Each row of a before or after table is a point. One or more steps were done to the points. Then noise was added and the rows were shuffled. The steps act on columns, c1 being the first. Write out the steps. A step turns or swaps two columns, mirrors them in a line or flattens them onto one, adds a multiple of one to another, or multiplies or shifts one. Angles are multiples of 10 degrees, from the lower column toward the higher: turns from -170 to 170, lines from 10 to 170 but not 90. Use the fewest steps. Two steps may share a column if one is a turn and the other turns, adds or multiplies; they go together, in the order done. Otherwise the lowest column goes first.
(in the rows, 128 means zero)

Before (12 x 2):
[[164 180]
 [153 152]
 [165 159]
 [163 176]
 [147 146]
 [225  72]
 [185  63]
 [165 115]
 [ 94 144]
 [143 158]
 [125 124]
 [156 214]]
After (12 x 2):
[[141  94]
 [152  43]
 [130 105]
 [165  49]
 [139 133]
 [141 156]
 [139 125]
 [145 155]
 [134 139]
 [142 139]
 [113 125]
 [140 194]]
Steps: multiply c1 by 0.4; shift c2 by -20

Before (13 x 4):
[[ 89  84 123 136]
 [111 161 119 143]
 [ 95  79 129  91]
 [ 72 179 138 159]
 [151 121 163 121]
 [132 149 198  77]
 [ 56 158 135  92]
 [126 159 188 147]
 [ 40 155 125 125]
 [141  57 120 122]
 [139  60 107 134]
 [152  57 211  95]
 [152  91 134  73]]
After (13 x 4):
[[139 111  96 146]
 [160 178 145  90]
 [152 127 239  95]
 [193 124  82  92]
 [109 188 165 136]
 [111 141 164  74]
 [113 182 172 123]
 [157  74 166  79]
 [184 102  79 157]
 [126 106 168 124]
 [202 135  76 125]
 [156 176 135 140]
 [161  72 149 147]]
Steps: turn c1 and c3 by -150 degrees; turn c2 and c3 by -140 degrees

Before (10 x 9):
[[ 54  76  69 117 183 134 107 162 142]
 [140 182  59  90  99  76  77 177 119]
 [119  90 109 168  95 151 162 164  87]
 [150 126 103 148 102  89 136 157 185]
 [ 96 171 100 142 152 155 203  82 132]
 [ 78  85 164 163 126  90 118  86 148]
 [163 109 122 158  71 131 100   9 151]
 [157 150 123 123 157 143  85  84 164]
 [122 193 109 150 110 181 121 135 172]
 [ 97 117  46 195 170 141 149  74  68]]
After (10 x 9):
[[ 55 184 130 130 128 170 119  84 119]
 [140 105 138 130 159 122  88  82  87]
 [163  43 109 130  98 176  79 177 152]
 [126  65 158 130 112  93 123 134  68]
 [ 68  86  60 127 168  94 152  72 176]
 [ 75  78 132 128 151 103 202  81 112]
 [ 69 131  48 127 181 126 106 162 115]
 [165 118 105 129 101 184 132 161  85]
 [136 144  88 127  93  91 161 163 161]
 [104 138 113 127  74 135 101   9 106]]
Steps: add 0.5 times c8 to c1; mirror c2 and c3 in the line at 70 degrees; multiply c4 by 0; turn c6 and c9 by -160 degrees

Before (9 x 12):
[[170 154 153  93 183 117 114 101 185 173  73 179]
 [178 117  94 143 154 141 153  98 151 173 148  84]
 [167 128 142 142 161 124 106 139 182  73 176 125]
 [103 161 160  55 189 108 144 106 183 140 141  89]
 [149 131 109 114 129 148  80 144  40 156 160 219]
 [124 119  89  97 115 106 132 132 120 128  85  83]
 [132 119  57 131 158 147 106  90 150 122 181 133]
 [127 110  85 134 117  32 170 186 177 171  90 121]
 [ 11 100 179  65 163  82  71 129 176 189  86 129]]
After (9 x 12):
[[ 64 103  90 200 177  85  70 148 181 193 114 123]
 [142 159 112 179 208 107 139 175 178 141  75  82]
 [116 119 157 180 130 108 131 102 116 125 146  85]
 [119 111 130 144 160  30 165  54 172 169 159 125]
 [193 164 119 196 130 114 111 172 187 180 147 173]
 [183 119 173 100 146 136 152 135 149 175 122  84]
 [143 128 130 117  71 151  82 105  35 158 101 216]
 [150 116 209  92 124 143 106 110 149 118  84 133]
 [180 133 111  90 107 130 106 132 184  80 100 128]]
Steps: turn c1 and c5 by -40 degrees; add 1 times c7 to c5; add 0.3 times c2 to c3; turn c3 and c8 by 140 degrees; turn c4 and c11 by 140 degrees

Before (12 x 18):
[[155 133 124 128 126 117 147  92 117 121  88 120 154 139 147 138 145 132]
 [150 130 146 103 139 174 107 135 161 104  91 130 151 169 167 107 150 143]
 [113 129 132 129 149 124 125 129  93 146 143 135 132 115 166 109 142 125]
 [118 128 129 120 158 132 141 129 107 152 128 138 131 120  45 147 135 140]
 [158 141 125 133 200 131 145 131 117 149 150 124 137 152 155 137 128 122]
 [140 149 132 120 141 117 118 111 104  55  92 121 136 120 135 110 133 125]
 [ 70 146 141 130 156 133 143  72 105 142  91 157 111 120 163 203 125 127]
 [141 133 103 122 143 151 132 134  98 144 115 172 127 106 154 111 147 108]
 [138 167 121 123 158 147 126 110 105 104 155 118 135 132 158 122 142 116]
 [161 130  86 112 141 139  52 134  93 152 119 126 135 126 134 109 135 168]
 [100 132 143 100 130 140 119 129 162  95 100 129 157 105 157 127 139  99]
 [157 168 144 132 136 137 150 128 135 146 104 139 109 109 162 130 143 106]]
After (12 x 18):
[[112 126 131 128 150 122 146 130 156 116 145 149 167 147 133 121 141 126]
 [146  90 120 123 159 146 133 109 135 132 129 153 156 105 135 124 140 144]
 [186 151  85 113 142 140 134 135 151 124 128 158 131 153 136  51 134 160]
 [151 115 123 132 201 131 120 132 132 152 154 140 153 149 137 147 130 131]
 [157 128 124 128 127 116 121  90 131 139  34 142 147 121 155 148 147 133]
 [131 136 129 118 157 132 113 129 149 119 131 139  46 152 132 146 136 137]
 [150  83 145 133 136 138 130 127 131 109 104 117 162 147 108 151 143 137]
 [188 135 146 102 139 176 145 135 108 168 102 101 167 104 151 104 150 140]
 [151 111 105 122 145 151 148 135 180 105 124 122 153 145 128 130 148 116]
 [152 111 133 122 140 115 146 111 137 118  66 152 137  55 135 115 133 140]
 [ 67 116 141 130 155 131  56  71 165 118   6 126 165 143 111 156 124 140]
 [143 106 142 101 131 140 129 128 108 105 102 101 157  96 155 120 138 107]]
Steps: add -1.5 times c4 to c1; mirror c2 and c18 in the line at 70 degrees; turn c7 and c16 by 80 degrees; add 1.5 times c8 to c11; turn c9 and c12 by -130 degrees; swap c10 and c14; swap c13 and c15

Before (14 x 32):
[[155 153  79 142  92  82  42 121 171  99 164 110 117  84 117  95 173 151
  124 152 216 117  96 162  98 101  65 103 141  57  44 134]
 [233 180  86  71 120  77  60 141 149  99 156 106 135  61  97 126 153 131
  106 202 202 142 138 104 124  99  52 122 141 117  56 108]
 [202 184  82 168  92  63  86 123 124 132 173  37  97  41 108 109 181 143
  115 165 169 135 148 133 116 108  95 112 112  88  63 114]
 [123 132 144 160 103 166 152 186 127 130  70 151  84 128 178 119  94 156
  164  73 104 107 144 123 149 173  78 147 114 159 120  93]
 [159 164  90 186 148  97  74 143 162 118 171 103 118  79 127 128 190 158
  149 188 182 127 142 101 109  82  47  71 155 144  84 122]
 [ 79  84 146 106 102 119 161 139 115 132  76 153  86 117 157 136 126  82
  124 110  93 124 154 129 127 145 110 103 100 167 146 138]
 [ 94 117 110 112 117 165 124 164 118 155  62 124 129 100 169 179 134 168
  108  99 133 124 150 167 120 157 138 111  97 196 103 106]
 [152 169 147 129 134 101 117 115 159 168 177 108 149  82 117  86 185 176
  132 156 188 151 126 112 119 139  99 124 169  95  83 108]
 [ 62 125  93 137  95 153 133 168 118 134  91 163  68  90  89 183 142 129
  167 110 150 107 185 130 119 178 136 170 125 132 136 122]
 [178  56  26 139 160  72  90 108  60 136 149 144  96  48 136 144 134 147
  149 143 132 118 118 232 111 242 128 189 145 193 163 185]
 [ 68 131 135 123 121 163 127 209 107 130 110 136 141  73 187 134 148  87
  157 118  86 129 151 176 166 168  98 144 130 165 105 108]
 [ 84  89 122 107 117 118  80 176  88 124 112 146  98 114 177 121 125 146
  167  99 110 115 165 126 143 121 165 168  97 184 135 102]
 [119 134 150 153 148 148 103 180  79 125 102 170 114 115 143 154 149 101
  123  66 141 145 142 143 141 157 124 149  65 171 134 155]
 [ 78 113  91 104 125 159 158 151 119 116 112 108 140  96 178 155 113 110
  175  65 143 118 150 106 121 139 100 166  66 168 133 146]]
After (14 x 32):
[[177  57  26 139 161  74  91 108  60 157 163 144  97  23 136 144 104 147
  148 143 131 118 117 233 111 242 127 184 126 195 149 183]
 [124 132 144 160 103 166 152 186 126 137 119 151  83 142 178 118 162 156
  163  74 104 107 144 123 149 174  78 145 101 158  71  94]
 [119 135 150 151 148 148 102 179  80 133 134 168 114  76 143 154 197 102
  122  66 141 146 141 143 141 159 125 149 169 172 101 155]
 [154 153  80 143  92  82  41 120 171  91  44 110 116 134 116  96  92 149
  125 151 216 117  95 162  97 100  64 114 166  57 164 133]
 [ 94 117 109 112 117 165 125 163 119 147 103 126 129  23 168 179 165 169
  107  98 133 125 150 168 120 155 139 102 145 197  63 107]
 [202 183  82 168  93  62  86 122 123 127  63  39  97  69 107 110 124 144
  115 164 170 135 148 133 115 109  95 112 183  89 175 115]
 [ 78  85 146 104 102 118 162 138 116 125 146 153  86 106 157 135 163  82
  125 110  93 123 155 129 128 145 111 103 136 169  75 137]
 [ 68 131 136 123 120 164 127 209 107 136 104 138 142  63 188 134 116  88
  157 118  86 129 152 175 166 168  97 143 147 165 110 108]
 [159 163  90 186 148  97  75 142 163  98  84 104 118  80 127 129  66 158
  147 187 183 127 143 100 111  82  47  77 177 143 171 121]
 [152 170 146 130 134 101 117 115 159 165  84 109 149 145 118  87  53 176
  131 155 188 153 125 111 119 140  99 111 168  94 175 108]
 [ 78 113  90 104 125 159 158 150 120 131 133 108 140  55 179 155 208 109
  175  65 143 118 151 105 121 139 100 167 135 168 112 146]
 [ 84  88 122 108 117 117  79 177  87 137 135 145  97 125 175 123 168 147
  168 100 111 114 164 127 143 120 165 167 136 184 113 103]
 [234 180  86  72 119  78  60 142 149  99  56 106 136  64  98 125 102 131
  107 203 202 140 138 105 123  98  53 133 147 117 156 108]
 [ 61 125  92 137  95 153 133 169 118 149 137 163  67   7  89 184 126 129
  168 109 151 106 185 128 119 177 137 167 142 132  90 123]]
Steps: turn c10 and c28 by -20 degrees; swap c11 and c31; add -1.5 times c16 to c14; turn c17 and c29 by 110 degrees; multiply c17 by 1.3
